Each row is a point. Each copy is the shape, with its points in the same order, stretched, turned, moved and blurred by noise. Is it also mirrored, or only turned?

Shape (8 x 3)
[[-48 -12  21]
 [-14 -20  14]
 [-32  16   9]
 [  1  -9 -26]
 [ 10 -10  21]
 [ 91  -9 -13]
 [ -5  -9  -8]
 [-18  14  24]]
Copy 1 (8 x 3)
[[ 12  -8 -53]
 [ 22 -16 -16]
 [  6  27 -32]
 [-12  -2  13]
 [ 38  -2   6]
 [ 39  -1  86]
 [  2  -2   5]
 [ 27  22 -28]]
Copy 1 is: mirrored
Copy 2 (8 x 3)
[[-36  47 -15]
 [  2  35 -10]
 [-28  17  11]
 [ 10 -13 -23]
 [ 14  29  11]
 [ 95 -27  17]
 [  2   7  -9]
 [-15  30  21]]
Copy 2 is: mirrored
Copy 3 (8 x 3)
[[-47   3  21]
 [-17  -4  12]
 [-31  32  -7]
 [  5  -8 -24]
 [  8   4  13]
 [ 84  -3 -32]
 [-11  -1 -12]
 [-11  28  10]]
Copy 3 is: only turned

Shape (9 x 6)
[[-50  37 -20  21  30   6]
 [ 22 -38  -4   3   6  16]
 [ 50  10  28  42 -13   8]
 [-46  46  -4 -24  45 -18]
 [ -9  -5  24  17 -42   7]
 [-23  45 -34  -4  33 -19]
 [ 22   5  -6   0 -30  21]
 [-44  31 -26  11  13 -41]
 [ -9 -17 -13   0 -35  30]]
Copy 1 (9 x 6)
[[-55  25 -33   3  36   7]
 [ 13 -29 -18 -14 -22  -1]
 [ 20  36   5   5 -52 -12]
 [-38  17 -10 -27  59  -8]
 [-26  -3  31   3 -31  16]
 [-17  28 -16   3  60   3]
 [ 14  14  12  -5 -22  34]
 [-38   8   2  25  56  -9]
 [ -8 -19   5  -1 -19  43]]
Copy 1 is: mirrored
Copy 2 (9 x 6)
[[-23  63  -7  -5  31   8]
 [ 18 -34  14  -9  13 -13]
 [ 59   5  38  19 -27  -9]
 [-11  67  13 -35  67 -28]
 [-10   1  21 -11 -38 -26]
 [  4  65 -19 -11  57 -24]
 [ 33  -1   1 -24 -21 -23]
 [-35  57 -15  12  35 -41]
 [ -2 -12  -5 -25 -24  -9]]
Copy 2 is: only turned
Copy 3 (9 x 6)
[[-45  34 -11  31  24 -10]
 [ 32 -38 -27  11  18   4]
 [ 69  15  15  25 -14  14]
 [-49  43  16 -23  46 -17]
 [  9 -29  22  17 -37  21]
 [-33  51 -18  -9  27 -30]
 [ 15  -4 -18   0 -18  32]
 [-42  28  -6   2   6 -52]
 [ -6 -35 -35   5 -13  22]]
Copy 3 is: only turned
Copy 4 (9 x 6)
[[-27  31 -27  31  48  -9]
 [  9 -40 -25 -28  16  22]
 [ 47 -26  15  14  -6  26]
 [-16  36   0  -3  59 -33]
 [ -1 -28   0  10 -29  -1]
 [  7  45 -28  10  49 -28]
 [ 26   4 -24  -8 -15  24]
 [-11  18 -35  23  39 -60]
 [-16  -2 -38  -8 -15  24]]
Copy 4 is: only turned

Shape (13 x 8)
[[ 20  61  42  -2 -14  24   5 -23]
 [-20   0 -32   7  30  14 -15 -27]
 [-12 -17 -15  -3  16   2 -47  13]
 [-30  -9 -33   2   6  -1 -29 -29]
 [-25  23 -14  12  11   9   7 -24]
 [-34 -17  28   7   9 -18 -18  11]
 [ 34   5  38 -37 -19  13  49  -6]
 [-36   9  18 -32   4 -17 -41  51]
 [  8  43  -4  -8 -27   1  19 -54]
 [  4  77  -7  10 -25 -11  21 -34]
 [-38   6   4 -14  -7  24  -3  17]
 [ 38 -37  30   0 -58  45  29  -9]
 [ -6 -24 -38  30  13   4 -17  16]]
Copy 1 (13 x 8)
[[-24  49 -12 -13 -16  20  -4 -50]
 [  0 -35 -21   1  29  21  17  -7]
 [ 25 -27  21 -15  28 -12  13 -12]
 [-11 -52  -9   4  36   6   5 -29]
 [-28  -1 -12   1  14  30   3 -21]
 [  8   6  37  27  31  -6   4 -22]
 [ 10  53 -24  -6   2  21 -63  -2]
 [ -6  22  51 -20  37 -36   2 -15]
 [-44  13 -52   4  -5  14 -26 -43]
 [-73  38 -38  -5 -21  10  -9 -31]
 [-16   4  27 -20  29  24 -21 -12]
 [ 34   3  16  -7 -36  50 -71 -21]
 [ 11 -33  23  -4   1  16  14  18]]
Copy 1 is: mirrored
Copy 2 (13 x 8)
[[ 34  44  38  -5  13  -8 -39  15]
 [ 12 -12 -14  15  29  15  15 -50]
 [-30 -37 -14   0  14  -7  -5 -18]
 [-24  -3 -14  11  15  16  13 -53]
 [ 18  22  -4  23  20  13  22 -25]
 [-24  -1  11  35 -19 -28  10  -9]
 [ 50  10  47 -38 -46   0   2  24]
 [-59 -25  27  12  12 -15   8  38]
 [ 18  58  18 -20   4  14   1 -26]
 [ 18  79   5  -7  27  -2  11  -1]
 [-10 -12  11  17  -1  27  10  19]
 [ 40  -7   0 -45 -81  17 -35  14]
 [ -1 -29 -54   1   4  -5  18 -20]]
Copy 2 is: only turned
Copy 3 (13 x 8)
[[-66  17  56  10   5 -23  55 -37]
 [-33  -7 -27  22  26  29   0 -30]
 [-26   7   0  44  21  12 -41   3]
 [-39 -12 -36  27   0  19 -22 -19]
 [-49 -11 -16  10  18  10  27 -15]
 [-36 -24  23  45  -2  22  -6  38]
 [ -6 -18  78 -31 -16  -3  28 -17]
 [-60 -11  38  29  23 -10 -44  51]
 [-49 -15   3 -10 -18 -28  41 -54]
 [-63  -7  -4  -3   3 -57  61 -34]
 [-52   7  15  -3   7  23  -8  23]
 [ 17  35  59  -9 -67  20  13 -18]
 [  8   9 -25  32  21  13 -15   8]]
Copy 3 is: only turned
Copy 4 (13 x 8)
[[ -1  71  53  27   5   7  59   7]
 [-12  13 -22  -1  21   4  -5 -34]
 [-10 -15   9  14  27  16 -35   3]
 [-20  12 -13  -5  -5  14 -28 -22]
 [-22  32   2   4   3 -10  23 -21]
 [-43 -19  40  13   5  28   0   0]
 [ 23  25  78 -33 -19  -6  38  18]
 [-51  -7  60  11  43   2 -31  31]
 [ -4  71  30   0 -31 -10  24 -24]
 [-14  83  35  24 -14 -42  35 -27]
 [-33  15  17 -16   1   5   2  29]
 [ 51   2  35  -7 -74  26  18  52]
 [  7 -25 -23  17   5 -15 -19  -5]]
Copy 4 is: only turned
